Every row gives one point. A path goes straight from each point to the next, and from the last back to the first. The post is the endless flat space through its rows: a point in 2 columns, a line in 3, a plane in 4, and so on, so that a path can go around it. Count how often the path circles the post. Going back the other way cancels.
(in the rows, 128 means zero)

Post:
[[109 106]]
Path (26 x 2):
[[117 134]
 [ 73 118]
 [ 96  66]
 [118  96]
 [127 123]
 [ 77 138]
 [ 98  97]
 [119  78]
 [130 100]
 [108 145]
 [ 72 126]
 [108  78]
 [122  89]
 [120 111]
 [143  74]
 [ 93  84]
 [ 73 121]
 [104 122]
 [145 114]
 [126  76]
 [ 91 104]
 [ 94 143]
 [124 122]
 [132  85]
 [120  83]
 [131 114]]
Times around: 1

Post, 7 rows:
[[126 112 110 122 137  87 134 117]
 [135 150  97 118 130 113 146  98]
 [147 128 131 140 123 147  85 175]
 [143 124 186 111  85 122 131 170]
 [168 121 157 144  71 120 144 147]
 [ 91 129 132 112 146  93 100 100]
 [129 105 113 134 166 154  82 138]]
Path (23 x 8):
[[113 101 141 111 114 148  94 150]
 [108 119  49  80 179 108 138  85]
 [159  66 110 167 109 113 138 123]
 [144 119 101 151 148 137 110 156]
 [143 125  90 120 217 158  95 108]
 [157 129  85 131 104  67 151 138]
 [ 87 129 175  95  92 146  94 156]
 [142 120 183 148  74 123 115 157]
 [148 138 104 127 131  99 162 121]
 [157 145 161 127  97 155  98  87]
 [152  74  93  92 128 124 152 167]
 [100 102 175 125  93 152 111 133]
 [152 145 224 168  52 134 111 153]
 [139 172 113 100 186 154  97 138]
 [165 112 182 141  62 126 109 141]
 [129 113 160 107 102 136 144 114]
 [124  64 132 138 144  72 174 114]
 [118 160 132 137 171 118  95  94]
 [163 118 121 117 134  85 132 106]
 [142 116 148 108  86 125 108 188]
 [125 139  91 137 111 102 185 101]
 [138 106  85 150 195 144  87 146]
 [114 160 167  98 106 176 127 163]]
Times around: 4
